Every row gives one point. The points of each table are mixes of a few directions, plus a little noise. Count the directions of each table, and those that both share. Where both have some left over, give the other angles between the two spaces (their principal angles), to ten degrees, smallest first.

First (5 x 3)
[[-57   1   0]
 [  2 -22  36]
 [  6 -10  16]
 [ 54   6  -9]
 [ -5  27 -42]]
Second (6 x 3)
[[ -9   4 -21]
 [-36  24  -2]
 [ 41 -27   8]
 [  8   1  60]
 [ 25 -17   4]
 [-29  15 -49]]
Directions: first 2, second 2, shared 1; angles 50

First (9 x 6)
[[  0   1   0  -2  -2   0]
 [ -1  -2   1   4   2   1]
 [-10 -19   5  31  19   4]
 [-10 -18   4  30  18   4]
 [  9  16  -4 -28 -17  -3]
 [ 12  23  -6 -38 -24  -5]
 [ 15  29  -7 -49 -30  -7]
 [ -3  -6   1  10   6   1]
 [-13 -25   6  42  25   6]]
Second (8 x 6)
[[ 13  24  -6 -41 -25  -6]
 [ -1  -2   1   4   2   1]
 [ -8 -14   4  23  15   3]
 [ -1  -2  -1   2   1   0]
 [ -8 -15   4  25  16   4]
 [ -7 -13   2  22  14   3]
 [ 19  35  -8 -60 -36  -7]
 [ -7 -14   4  23  13   3]]
Directions: first 1, second 1, shared 1

First (10 x 8)
[[-30  45  16 -16 -13  -7  60  17]
 [  7  33 -14  -1  -5   1  -2  24]
 [ 16 -45  12   3  21  11 -22  -4]
 [ 10  -6 -12  -7 -14  -4 -12  -9]
 [-20  40   6  -3  -3  -3  34  19]
 [  0  -5   1   4   3   1  -4  -3]
 [  8 -12   6  -5   7   5  -3   8]
 [  2 -23   1   0  -3  -2  -8 -20]
 [ 21 -16 -19   3  -6  -1 -34 -11]
 [-13 -11   4  22  14   0  -9 -21]]
Second (8 x 8)
[[-30  19  -1  34  13  -5   3 -20]
 [-14  10 -15  23  -4  -9 -12 -27]
 [ 21 -18  -1  -6   6   7 -18  13]
 [-12  28 -10  11  -5  -5   5  -4]
 [ 15 -31  26 -36  -1   8  21  21]
 [ 27 -14  11 -28   3  12   3  38]
 [  3  12 -27   7 -19 -10 -21 -20]
 [-10  -7  17  -4   5   2  18   1]]
Directions: first 4, second 4, shared 4

First (11 x 11)
[[ 16  23  -8  -7 -18 -21  14  -8  23 -14   4]
 [ 38  -2   2   9 -22  30   4  -1  -4  -3 -27]
 [ -4  -4   1  -5   6   5  -3   5  -1  10   5]
 [ -5  19  -4 -15  -6 -16   8   9  19   2  19]
 [-11 -12   7   7  -1  25  -8  19 -19   5  -6]
 [  2  -1 -11 -12  -2  -4 -10 -17  16   2  27]
 [-28 -22  -8  -5  17   5 -12  -9   6   9  13]
 [ -2   7   9   0  15 -15   7  10  -9   8  -5]
 [ -3  -7   5   6   9  -4 -23 -13 -21  -2  25]
 [  4   0   6   5   3   4  10  10  -7   4 -23]
 [ -6  -4   0  16  -3  -7  12  -7  -3 -19 -32]]
Second (9 x 11)
[[ 10  -9   6   0  -3  -7   0 -12  -4   6  -5]
 [ -9  -4  -7  -2  14  -3   1  -7   8   1  -2]
 [  6  -4  -3  -1   7  10  -5  -3  -1   6   3]
 [ 20 -21   1  -2  13   3  -8 -25  -6  16  -3]
 [ 13  -7   3   0   0   4  -5  -8  -7   8   0]
 [ 14  -3  10   1 -13  -4  -1  -4  -9   4  -3]
 [ -3  -3  -3  -1   9  -1   0  -5   3   1  -1]
 [-60  42  -8   4 -20 -19  24  47  22 -39   2]
 [  7   9   0   1  -7  17  -5  15  -7  -2   9]]
Directions: first 6, second 3, shared 2; angles 50

First (8 x 12)
[[  3 -10   2 -17  16 -29 -15 -11   1 -29   1  -5]
 [  8  18 -17   9  11   0   4  -1 -24   2   2 -23]
 [  0 -30  15 -24   7 -39 -26 -12  21 -36  -5  11]
 [ 13 -17 -17  21 -28  -8 -17   7  -2  20 -31  -3]
 [ -9  23   2  11  -4  40  28  11  -5  28  14   4]
 [ -6   2   8   4 -10  19  10   7  10  14   4  12]
 [  5  -6 -10  18 -22   7  -4   8  -1  23 -18   1]
 [-13  21  17 -23  32   8  20  -7   1 -21  34   2]]
Second (11 x 12)
[[ -3 -17   7   8 -25   9  -4   7  18  17 -13  18]
 [ -1  -2   1   1  -4   1  -1   1   3   3  -2   3]
 [  0   0   0   0   0   0   0   0   0   0   0   0]
 [  0   2  -1  -1   4  -1   1  -1  -3  -3   2  -3]
 [  7  39 -15 -18  60 -22   9 -18 -44 -42  31 -45]
 [  2  14  -5  -7  21  -8   3  -6 -16 -15  11 -16]
 [  4  21  -8  -9  31 -12   4  -9 -23 -22  16 -24]
 [ -4 -23   9  11 -35  13  -5  11  26  25 -18  27]
 [ -3 -17   6   8 -26   9  -4   8  18  18 -14  19]
 [  2  12  -5  -5  18  -7   3  -5 -12 -12   9 -13]
 [ -5 -29  11  13 -44  17  -6  13  32  31 -22  33]]
Directions: first 3, second 1, shared 1

First (11 x 18)
[[ 11  28  23  14  -7   4  -7  30 -24   8  13  -5   6 -28   8  39 -20  -8]
 [ 12  16   1  -4  -2   5 -14  23   2 -23  29   3 -11  -1   7   2  -5  -5]
 [  1 -12  -6  -8   2  -4   5 -15  13 -11  -3   4  -3  16   4 -27   9   8]
 [ -8   3   6  27  -4  -6   6  -3 -24  32  -6  -8  12 -26   1  16 -18   4]
 [ -3 -16  12   4  -2  -9  19 -26  -2  19 -33  -2  16   4   6 -10   5  12]
 [ 11  21  40  -2  -6   8   4  24 -19  20 -27  -6  19 -19  -1  60  -6 -15]
 [-10   7 -12  -3   5  11 -11  15  -2   7   3  -2  -5  -6 -21  29   0 -17]
 [ -2  -2 -27  18   0  -9 -10  -4   1 -15  43   2 -16  -4  10 -41 -12  14]
 [-29 -33 -41 -17  14   5   3 -30  25   6 -22   3  -9  27 -34 -18  25  -5]
 [  1 -18 -14 -22   5  -2   2 -17  28 -26   0   8 -11  31   1 -39  20   7]
 [ 18   5  19  -7  -5  -4   3   3   4 -17   3   3   2   6  19 -12   1   7]]
Second (8 x 18)
[[-18 -21  -2   3  -7   4 -17  21 -14  22  11 -19  12 -14 -13  18   2 -17]
 [ 24  42  25   6  11 -10  47 -26   0 -44  13  17   2  50   5 -14  18  26]
 [  2  -9   5 -11  -7   4 -13  14   0   6 -10  -4   4  -7   7   8   0  -5]
 [ -1 -16   3  -4   3   3  -3  13  16   0 -31 -13   0  -5  -3  12  -3 -12]
 [ -9   5 -15   8  10   5  -6   0   8   7   6   1 -13 -17 -18   9 -12 -17]
 [-10 -26   5  -3  -7  -3 -21 -17   4  35  17   0   2 -39   1 -27 -12 -21]
 [  6  18 -12  16   5 -13  35 -27  -8 -27  -1  11  -1  43  13 -25  11  46]
 [  5   7  -9 -16  -8  10 -22  22  -5   3  -5   7  -6 -10   9  18  -4   0]]
Directions: first 4, second 6, shared 2; angles 50, 70

First (9 x 20)
[[  7   0  17  24  -3  12 -14  -1  17  -1  -2  15   5  14 -27  -1  10  40
    4  11]
 [  9   0  25  34  -4  18 -20  -2  23   0  -4  20   7  19 -37  -3  13  56
    5  14]
 [ -6   1 -17 -22   3 -11  13   1 -16   1   2 -14  -5 -13  25   2  -9 -37
   -3  -9]
 [ 10   0  25  36  -4  19 -21  -2  24  -1  -4  21   8  21 -41  -3  15  60
    5  15]
 [ -4   0  -9 -12   2  -6   7   1  -8   0   2  -8  -4  -7  14   0  -5 -21
   -2  -5]
 [ -8   1 -21 -29   4 -15  18   2 -20   1   4 -18  -7 -17  33   2 -11 -48
   -5 -12]
 [ -6   0 -15 -22   3 -11  13   1 -15   1   2 -14  -5 -13  24   1  -9 -37
   -3  -9]
 [  3  -1   8  12  -2   7  -7  -1   8   0  -2   7   2   7 -14  -1   5  20
    3   5]
 [ -6   0 -14 -20   3 -10  12   1 -14   0   3 -12  -4 -12  22   1  -8 -33
   -3  -9]]
Second (10 x 20)
[[  1   2  22  37  -9  21   4  -4  -2  15   0 -18 -11  -3 -18  -2  11   2
    8  19]
 [ -8   1  13   5  -8  11   7  17   3   5  -1   6  -4 -22  12 -22   2 -26
   -3   6]
 [ 10  -2 -19 -12  11 -16  -9 -20  -3  -8   1  -4   6  27 -11  26  -4  31
    2 -11]
 [ -1   2  21  30  -9  19   5   2  -1  13   0 -12 -10  -9 -11  -7  10  -6
    5  16]
 [-18   1  15  -9 -12  12  12  38   6   3  -1  21  -2 -45  33 -45  -1 -56
   -9   4]
 [-11   2  23  16 -13  20  10  22   3  11  -1   3  -8 -30  11 -30   6 -35
   -2  14]
 [ 12  -1 -17  -5  11 -14 -10 -25  -4  -6   1  -9   5  32 -18  31  -3  38
    4  -9]
 [  3  -3 -24 -32  11 -22  -7  -6   0 -14   1  11  11  14   8  13 -10  12
   -5 -18]
 [ 13  -2 -22 -11  14 -19 -11 -27  -4  -9   1  -7   7  35 -16  34  -4  41
    3 -12]
 [ -1  -1 -12 -19   4 -11  -2   2   1  -8   0   9   6   1   9   1  -6  -1
   -4 -10]]
Directions: first 1, second 2, shared 0; angles 50

First (10 x 32)
[[ -8   0   9 -12 -11  -8  -1   4  -2   0 -27   0  11  -1   9  -5   1   7
    2  -9  -7  -5  -5  -1  23  -4 -11  17   8   7   5  -6]
 [ 23 -14 -27  -1  45  26   9  15  14  27  34 -11 -20   6 -16   5   4  -3
    6   4   6   7   2   1 -26  -1  26 -19  -8  10   3  10]
 [-22  27  12   4 -50 -51 -39 -22 -22 -60 -35  11  10 -29  16  -8   2  -7
    1   8   1 -17  -7   4  25   5 -25  -4  -3 -26   0 -10]
 [  1  -7  14   2  -7  28  25   2   8  29  -2   5  16  18   1   3  -3   8
   -1  -5  -3   9  16  -4   7   3  -4  27   5  14 -10  -2]
 [  7 -10 -14 -21  24   6   0  20   8  19 -14 -10  -2  -2   1  -7  10   8
   11  -8  -6  -4  -8   1  15  -6   7   7   3  17  11  -1]
 [ -1 -10   7   5  22   6  19  -1   1   9  30  -6 -15  20  -8   9 -14  -4
  -20  -6  -3   8 -12  -2 -34 -12  11 -15   8  -3   2   7]
 [ -6   2  21   1 -33  17  15  -4   2  17 -25  13  29   9   9  -1   1  11
    5  -4  -4   4  22  -4  28   9 -17  39   4  12 -12  -8]
 [-10  17   4  31 -10 -33 -19 -31 -19 -54  43   4 -25  -9 -10  11 -15 -24
  -24  16  11   1 -14   3 -50  -1   4 -49  -8 -42  -5   9]
 [ 15  -3 -19   7  15  17   0   4   7  10  20  -2  -8  -3  -9   2   7  -4
    9   9   8   5  10   1 -11   8  14 -10 -11   2  -3   5]
 [  1   0  -8 -17   3  -8 -11  11   2   0 -24  -5   4  -9   7  -8   9   6
   11  -3  -4  -8  -5   1  23  -2  -3   8   2   9   9  -5]]
Second (9 x 32)
[[-23  -6  14 -26  28 -15  11   5 -11   4 -15  -6   2  23   3   5  -8   4
  -26 -33 -19  -8 -32   6  -1 -22   3   1  36   8  20  14]
 [  5  -1  -4   7   0 -17 -11  -1   0 -18  14  -8 -19 -11  -1  -4  -7  -5
   -1  11   5   0 -11  -4 -16  -6   1 -21 -11 -13   1  -7]
 [ -3  18 -13   9  -7  24  -6 -16  -8   2  -2  21  26  -1  -8  12  22  -7
    7  -1   8  -1  30  14  11  29   8   8   3   1  -8  23]
 [ 10 -29  25  -8  -5 -25  16  24  18   6  -1 -29 -31   1  15 -21 -34  14
   -3   7 -10   6 -31 -25  -8 -38 -19   2 -11   3   3 -43]
 [-27   5  16 -16  11  -5  10  -7 -16   1 -16   8  17  23   2  10  -1   1
  -24 -30 -14  -6 -15  10   5  -8   1   9  36   5  11  21]
 [ 35  -5 -45  -4  23  51  -2  22  23  44   1   1   9 -14 -10  -2  33   6
   43  13  13   4  39   5  23  28  20  15 -23  27  -5   6]
 [ -7  17  -3  14 -12  -4 -12 -19 -12 -21   8  13   6  -6  -5   8   6 -11
   -4   5   7  -2   9   8  -7  14   2 -11  -1 -15  -5  13]
 [ 13 -12  15  12 -25 -13   4   6  13  -6   7 -13 -19 -10   9 -14 -21   4
    7  21   3   7  -4 -19  -6 -12 -17  -1 -24  -8 -10 -34]
 [ -3  13  -4  12 -13   4  -8 -14  -7 -12   5  12   9  -6  -4   6   7  -7
    1   6   7   0  14   6  -1  15   1  -3  -4  -9  -7   9]]
Directions: first 4, second 4, shared 3; angles 90

First (11 x 32)
[[  4   4  13  -5 -11  21   9  13 -16  10  -4  -7   6  -9 -13   4   2  -8
  -16   6 -18   4  26  -2  -1   9  -4   6   0  19  -1   3]
 [ -8  -8  -2 -11  -4 -10  -2  -7   4   1   0   5   0  -3   1   6  -3  -1
    3   3   5   3 -10  -3  -3  -3  -1  -5   5  -6   2   0]
 [ -7  -8   0 -11  -7  -5   0  -4   0   3   0   4   2  -5  -2   7  -3  -2
    0   4   2   4  -4  -4  -3  -2  -2  -4   5  -2   1   0]
 [  2   4  -3  11   5   2   3  -3   5 -11   2   7   6   4  -7   3   0   6
    0  -9   7  -2  -6  -1   2   2   1   1  -3  -8   5   0]
 [ -3  -5  -6  -4   5 -13  -7  -7   7  -1   1   0  -7   4  12  -4  -1   1
   10   0   7  -1 -14   2  -1  -6   2  -5   2  -7  -1  -2]
 [  9  11  -6   0  17   8  -7  -7  -5   4   2  -9  -6   6  17 -17   9  -2
    7  -5   3   0  11   9  -1  10  16 -13  -7   9   1   2]
 [ -3  -2  -7 -17  10  -6  -9 -17   0   7   1  -2  -5   2  18  -7   5  -4
   12   0  10   4  -3   3  -5   6  14 -22   1   1   3   1]
 [ -2  -5  -2 -21   2  -5 -10  -5  -6  17  -2 -12 -12  -2  23 -11   4  -9
    7  11  -4   4   6   6  -5   1   7 -12   3  12  -6   1]
 [  5   1  22  45 -34  14  29  46   3 -21  -5  11  17 -10 -58  29 -16  11
  -34   1 -25 -11   3 -15  13 -16 -42  60   0  -5  -8  -4]
 [ -2   2  -1   2   2   4   4  -7   0  -8   2   9  10  -1 -11   7  -1   4
   -2  -7   8   2  -3  -4   0   6   3  -6  -1  -7  10   1]
 [  7   6  -9  12  16  -8  -9  -2   8  -3   1  -7 -12  13  19 -17   4   5
   13  -4   6  -7  -8   8   3  -5   7   0  -6  -3  -6  -2]]
Second (8 x 32)
[[  9   3   1  26   8   1  -1  11   3   2   0  -9  -8   2   7 -10  -2  -1
    7   5  -6  -3  -5   6   7  -2 -12  19 -14   5   0  -3]
 [  3  -3   6 -14 -11   2  -1  14 -10   8   2 -14 -11  -4  13  -7   5  -6
   -8   9 -10   0  17   4  -5  -8   0   3   7  12 -13   0]
 [-11 -17  -1 -33 -14 -21  -9  -1   1   8   2  -5 -15  -4  21   0   0  -4
    2  11   2   3  -6   0  -9 -18   1  -9  17  -3 -13  -2]
 [  4  10   5  36   7  14  10   5   4   7 -15   5  14  -3 -30   5  -9  -2
    2   4 -18  -2  -2  -4  13  15 -16  22 -19  11   7   1]
 [ -4  -6  -1 -19 -13  -5   2  -1  -1 -20  14   9   2   0   1  10   4   9
  -12 -12  19   1  -1  -5  -8 -11   7 -12  17 -19   2  -1]
 [  1  19 -12  10  13   4   2 -12  12 -12 -10  13  15  16 -23   4   2  13
    1 -20   1 -12  -3  -4   5   7  19  -9   2 -10  -5   3]
 [  9  12   1  26  18  15   2  -4  -2   5  -4  -1   7   0  -6  -7  -1  -3
    8  -1  -4   2   2   3   8  19  -3   5 -21  10  15   1]
 [-10 -16   1 -33 -10  -9  -5 -11  -7   2  10   2  -4  -9  16   5   2  -5
    0   4  15  11  -2  -2 -11  -3   4 -21  12  -6   7   0]]
Directions: first 4, second 6, shared 4

First (9 x 32)
[[-16  -7   3 -17  -1  -5   7   6  -8  -5   1   1  24   7   4   8   0  14
    2 -10 -19   3 -12   6 -20   4  -5   2 -22   9  29   4]
 [ 18 -24   9  10  -2 -12  20  17  47   6 -35  25   8  -1   1 -17  -8  39
    1 -13  19  26  26  28 -14 -38  19  16 -28   0 -28  -6]
 [ -5  26 -16  12   0   8 -16  -8 -19   8   2  -7  -9 -14   3   9  -8  -2
    1  15  -4   4  22  -5  22  15  19 -21   3  32 -33   3]
 [  8  -3 -17 -11  22  21  12  -9 -11 -10  46  -6  16  13 -21  -3  36  -5
   22  -2   4 -23 -38 -18 -14  15   2  -8  12  19  18  14]
 [ -1   1   2   2   1   0   6  13  13   9 -22   6  13  -5  10  -7  -9  28
    7  -8 -11  17  17  24 -12 -12  12  -9 -31  30 -12   5]
 [ 27 -14  10  15  -2  -3   2  -5  25  -4   0   4 -33   1 -12 -16   5 -28
  -10   5  37 -11  -3 -11  18 -17 -13  22  38 -57 -12 -12]
 [-14 -20   1  -9  -7 -13   9  -6 -13 -23  15   1  24 -11 -34  24 -15  -3
  -20  -7  -1   8  -8 -19  19  14  -1  20  -8 -23  24   0]
 [  7  25  19  -3   5  22 -12  13   1  19 -14 -23 -26   7  38 -33   6 -26
   18  -4 -30 -25 -20  22 -21  -5 -40 -29   8   5  26   8]
 [-24  15 -12   2 -16 -18 -28 -20 -35  -1   6   0 -18   2  11  34  -7 -17
  -21  24   6   1  15 -25  22  24   8   8  27 -15 -13 -17]]
Second (8 x 32)
[[ 14  -9 -22  -7  15  14  19   7   1  -4  13   6  14   6   2 -11  23  26
   23  -9  -5  -1  -7  -8   0  -7  15   3   3  14  -5  -5]
 [  2   8   3  19  22  -6  -5 -15  17  -8  24  10  15   5 -50  10  -4   0
   -6  14  45   4   9   8 -15   9  21 -17 -15  30 -27  18]
 [ 23   4 -22 -31  32  15  -8  22 -14 -14  -2 -11  12  11  10 -22  18  17
    7  -6 -26 -23  10 -27  24 -16 -12 -27  40 -20  14 -39]
 [-22  23  15   3   2 -17 -15   9 -16  -5 -20  -5 -28  27  58  -5 -21 -12
    1   1 -32  -3  -2   1  -3  -3 -47  22  25 -60  38 -43]
 [ -1 -32   6 -13 -40   6  20  -3   2  14  -3  -1  -6 -13  11   3  19 -11
    2 -13  -8  -1 -33   3 -12   0  -1  25 -13   0  20  28]
 [ -3  -9  11   5 -26 -14  -7   0  15  15 -28   9  -4 -16  -2  10 -15   4
  -20   5  15  18  26  17   0  -8  18  -2 -22  13 -27  12]
 [-11  28  -1  27   5  -3 -12  -5  -6   1  -6  -3  -6 -18  -8   9 -33   0
   -6  12   1  18  32   8  24  12  12 -12 -13  21 -32   1]
 [ -3 -14  10  -4 -12   5   9 -12   1   0  23  -5   1  -2 -21   7  14 -25
   -1  -3  11 -11 -35  -2 -17  13  -6   7  -6   2  21  29]]
Directions: first 6, second 6, shared 3; angles 70, 70, 80

First (11 x 32)
[[  6   2   2  -4   8 -18  -2  11  -4   9   4 -12  14  -9  -3   5  -9   1
    9  11  -2  -4  -2   6  -1  -8   0  11  21   8 -10  11]
 [ -1   9 -13  -5  -9  -3  -3  29  -2  21  -7   0  11  -9  10  -6 -24 -25
   14  30  -4   0 -10   7   4   5   1  20  13  -5 -11  37]
 [  4   1  23  -3   8   6   3 -28   4 -11   0 -10   0  -5 -21  15  26  12
   -8 -16  -1  11  12  -8 -11  -6   2 -24  -1  -1   3 -38]
 [-10  -1 -12   3 -10  21  -2 -12   4 -14  -3  10 -22  20   9   0  13   4
  -10  -9   9  -2   8 -11  -1   5   7 -19 -28  -7  10 -13]
 [ -4   3 -10  -9  10  -6 -11 -10  -5 -15   8 -23 -10  21   3  25  16  24
   -2   1  16 -16  21 -10 -10 -22  21 -26  -2  13  -6 -18]
 [  1  -4   9  16 -21  20  16  13   9  18 -15  41   5 -24   2 -40 -20 -37
   -1  -5 -20  24 -30  11  16  37 -29  33 -10 -24  14  24]
 [  3  16  -3  -7 -13  -2   1  41   0  38 -16   2  27 -31   2 -10 -35 -48
   22  45 -15  13 -19  13   4  14  -6  33  28 -13 -17  51]
 [ -6   5 -12  -4  -6   9  -6   1   0  -4  -3  -3  -9  11   7   7   3  -2
   -1   8   7  -4   7  -7  -3  -2  10 -12  -9  -2  -1   0]
 [ -1  -9  -6   8   1  -3   2   1  -1  -5   5  11  -6   7   8 -12  -5   8
   -4 -12   1  -7  -6   3   8   3  -6   9  -8   3   7   4]
 [  5 -17  18   9  18  -9   6 -34  -1 -26  16   0 -10  11 -11   2  25  41
  -16 -44   4  -6   8  -3   0 -10  -6 -14 -10  14  14 -42]
 [  3  -3   4  -3  13 -13  -3 -11  -4 -10  10 -15   0   7  -5  13  11  23
   -2  -9   6  -9  11  -2  -5 -16   6 -11   6  13  -3 -17]]
Second (11 x 32)
[[  8  -3  12  -1  12 -18   3  -2  -3   3   6 -10  13 -11  -9   4  -2   9
    5  -4  -4  -2  -1   7  -1  -8  -4   8  20   9  -6  -1]
 [  1  -3  -6   3   3 -14  -1  14  -4   6   4   1   6   0   7  -7 -14   0
    6   4   0  -8  -7   7   6  -2  -3  18   9   6  -3  19]
 [ -3 -15 -34   6  10 -33  -9  21 -13  -9  23   0  -8  29  31 -11 -23  30
    2  -4  14 -40  -4   9  14 -15   3  24   1  26   1  31]
 [ 11   8  21  -2  -1  -9   9  19   2  32  -9   0  32 -42 -16 -11 -20 -32
   15  20 -21  21 -18  14   1  11 -16  30  33 -10 -12  25]
 [-15   7  -9  -1 -21  46  -3 -22  11 -16 -14  12 -29  20   5   7  24  -8
  -15  -5   9  12  15 -20  -7  13  12 -37 -41 -20  14 -27]
 [  2  -5  -8   3   6 -16  -1  10  -5   2   9  -2   4   3   7  -4 -12   7
    4   0   1 -12  -4   6   5  -6  -3  14  10  10  -2  15]
 [  5  -7  -2   2  12 -23  -1   8  -6   2  10  -7   7   1   3  -2  -9  13
    4  -1   0 -14  -4   8   4 -10  -3  16  14  14  -5  11]
 [-21  10 -16   1 -30  60  -4 -21  13 -17 -20  20 -37  24  10   3  26 -17
  -16  -2  11  17  15 -23  -7  19  14 -42 -53 -29  17 -26]
 [ 11   1  21  -3  11 -15   4  -2  -1   8   1 -11  19 -20 -18   5  -1   1
    6   0 -10   8  -3   6  -4  -5  -7   7  23   4  -8  -5]
 [ -9   8   3  -2 -14  36   0 -22  10 -10 -14   4 -17   7  -6   9  23  -9
  -10  -4   3  16  12 -16  -8   9   8 -32 -27 -18  10 -27]
 [  8   1  16  -2  11 -12   3  -8  -1  -1   4 -12  10 -11 -15   8   6   9
    1  -6  -5   3   2   2  -4  -8  -4  -1  15   5  -4 -12]]
Directions: first 4, second 3, shared 3
